Rows are points. Each copy is the shape, with its points in the same order, turned, moved and blurred by noise. Some copies are also mirrored. Which?
In the rows, zero is written as 128.

Shape (8 x 2):
[[163 160]
 [ 52 124]
 [175 150]
 [ 32 110]
 [117 122]
 [185 191]
 [148 127]
 [101 117]]
Copy 1 (8 x 2):
[[102 171]
 [187  92]
 [ 86 166]
 [198  70]
 [125 118]
 [ 84 212]
 [100 137]
 [137 102]]
Copy 1 is: mirrored
Copy 2 (8 x 2):
[[153  84]
 [ 73 171]
 [173  87]
 [ 62 190]
 [131 140]
 [159  50]
 [156 123]
 [119 155]]
Copy 2 is: mirrored
Copy 3 (8 x 2):
[[102  96]
 [153 189]
 [105  86]
 [183 212]
 [138 126]
 [ 63  88]
 [131 100]
 [146 142]]
Copy 3 is: mirrored

Shape (7 x 3):
[[178 117  97]
 [207 139  89]
 [144 190 103]
 [ 54 129 136]
 [ 32 112 129]
 [131 152  91]
 [137 125 156]]
Copy 1 (7 x 3):
[[ 59  79  94]
 [ 37 109  98]
 [101 156  87]
 [195  96  82]
 [205  74  69]
 [108 116  78]
 [121  92 145]]
Copy 1 is: mirrored
Copy 2 (7 x 3):
[[183 112 127]
 [186  76 138]
 [108  84 123]
 [ 78 188 103]
 [ 83 217  82]
 [130 114  99]
 [136 150 161]]
Copy 2 is: mirrored
Copy 3 (7 x 3):
[[184 106 150]
 [206  75 149]
 [149  72  87]
 [ 84 166  91]
 [ 80 192  90]
 [159 112 102]
 [112 112 152]]
Copy 3 is: mirrored

Shape (12 x 6):
[[155  82  63 121 144 178]
 [ 98 208 174 119 170 129]
 [165  99 107 187 160 188]
 [119  92 150 109  87 106]
 [117  87  99 146 183 162]
 [ 50 210 134 117  92 124]
 [131  93  75 159 147 157]
 [151 115  83 127 147 211]
 [ 79 116 194 119 118 113]
 [168  62  97 107  35  83]
 [129  68 137 129  68  83]
 [104 183  92 113 146 123]]
Copy 1 (12 x 6):
[[ 87  61  67 166 114 111]
 [ 90 223 144 180 165 108]
 [164  88  79 177 117  82]
 [ 86 130 150  98 110 150]
 [120 101  85 175 166 126]
 [ 79 178 191 210 104 154]
 [123  65 101 176 140 127]
 [ 97  85  62 178 110 106]
 [114 183 147 119 137 174]
 [ 77  48 165  70  81 124]
 [104  94 170  81 103 158]
 [ 64 144 165 204 152 112]]
Copy 1 is: only turned
Copy 2 (12 x 6):
[[ 92 127 161  26 161 176]
 [107 180 150 159  46 154]
 [126 105 167  46 112 225]
 [123  99 104  86 107  93]
 [105 122 198  40 105 163]
 [ 68 126 145 196 101 122]
 [118 101 186  54 145 168]
 [ 73 136 155  54 141 204]
 [106 105 118 113  46  99]
 [148  79  71  60 189  87]
 [148  75 101  72 128  89]
 [100 167 175 138 133 139]]
Copy 2 is: only turned

Shape (13 x 8):
[[ 94  79 157 101 159 115 170  84]
 [118 116 104 128 131  99 189  98]
 [153 127  61 132  80  37 148  19]
 [127  94 130 102 139 130 148 134]
 [ 70  81 159 167  70 163  57 157]
 [129 114 100 117 105 124 127 122]
 [133  96  56 125 179 192 150 131]
 [116 117  55 122 183  73  93  72]
 [134 185 115 127 137  90  64  64]
 [ 60 197 111 108 117 124  63  98]
 [156  47  85 162 178 129  77  23]
 [151 165  79 175 186 155 156 149]
 [ 88 126  91 117  68 121 164 119]]
Copy 1 (13 x 8):
[[163 136 130  99 158  64 161  88]
 [128 183 151 145 120  83 153  89]
 [ 98 187 130 212 113  46  60 125]
 [116 138 125  98 123 112 169  98]
 [ 45  63 117 136 184 126 228 145]
 [ 82 140 132 140 118 113 155 106]
 [124 114 128 146  85 153 181  22]
 [107 163  92 170 168 119  85  49]
 [ 99 138 136 160 186 160  65 131]
 [ 50 118 190 129 212 154 106 103]
 [164  78  51 211 142 110 105  67]
 [137 170 147 167 118 204 178  72]
 [ 59 150 180 141 124  74 169 107]]
Copy 1 is: only turned
Copy 2 (13 x 8):
[[121 106 162 160 110 125 184  71]
 [120 105 127 107 112 137 201 112]
 [ 97 122 141   7  47 161 172  89]
 [139  96 165 142 132 108 151 142]
 [102  93 119 200  56  61  77 172]
 [112  96 144 107 113 107 135 156]
 [126  41 130 132 194 160 138 168]
 [108  51 126  56 134 117 123  71]
 [ 88 153 124  68 121 115  72  82]
 [ 25 131 121 111 143  78  76 105]
 [160  32 129 104  95 187  79  71]
 [131 103  66 110 191 131 143 164]
 [ 63 101 139 125  93 112 177 163]]
Copy 2 is: only turned

Shape (15 x 9):
[[154 118 141 101 198  70 102 147  93]
 [198 184 196 108 216 111  24 142 138]
 [ 83 153 170 139 123 142 101 178 123]
 [100 164 171 182 145 117 101 152 139]
 [150 154 152 104 190  49 110 115 136]
 [121 122 102 147  66 132 144 106  98]
 [165 150 134 138 190  52  67 145 178]
 [101 120  77 103 170 134 132  93 151]
 [121  98  62 146 143 119 186  99  77]
 [161 167 207 142 219 131 104 125 154]
 [167 196 135 183 182 114  76 174 105]
 [ 64  96  61 161 131 122 118  77  53]
 [126 103  67 122 122 125 125 139 109]
 [ 92  50 130 205 110 176 131 127 105]
 [ 89 133 122 211 135 179 121 215  69]]
Copy 1 (15 x 9):
[[ 88 156 111 139 176  71 211 137 143]
 [130 141 167  98 215  83 216 218 129]
 [134 118  78  66 119 135 159 154 140]
 [109 135 106  87 119 186 179 163 135]
 [111 171 133 178 158  99 181 163 155]
 [149 154 130 106  94 161 138  52 149]
 [ 96 177 140 144 217 148 173 180 171]
 [ 94 177 112 121 139 101  68 123 134]
 [ 75 178 126 136 101 111 127  30 117]
 [105 104 148 131 156 107 170 209  90]
 [ 81 137 167  69 148 165 221 158 155]
 [102 235 106  84  81 126 119  55 120]
 [108 168 125  99 151 112 122  55 159]
 [118 135  69  69 129 171 121  46  63]
 [ 77 104  94  14 106 174 171  83 133]]
Copy 1 is: only turned
Copy 2 (15 x 9):
[[172 219 133 172 148 127 188 126 102]
 [126 229  75 140 145  14 184 108  82]
 [181 121  95 113 130 106 142 169 141]
 [172 151 114 116 149  77 117 191 117]
 [143 225 134 131 170 124 175 152  69]
 [110 120 145 153 154 175 101 166 168]
 [135 245 153 110 161  70 189 167 113]
 [147 210 151  99 113 179 104 125 137]
 [153 170 199 184 119 206  88 144 137]
 [166 192 117 120 159  43 125 110  64]
 [134 177 132 169 101  43 153 181 104]
 [161 195 124 188 108 210  65 186 170]
 [136 170 165 152 110 168 134 143 176]
 [198 132 149 164 159 126  53 149 213]
 [205  93 137 184  76  85 109 187 180]]
Copy 2 is: only turned
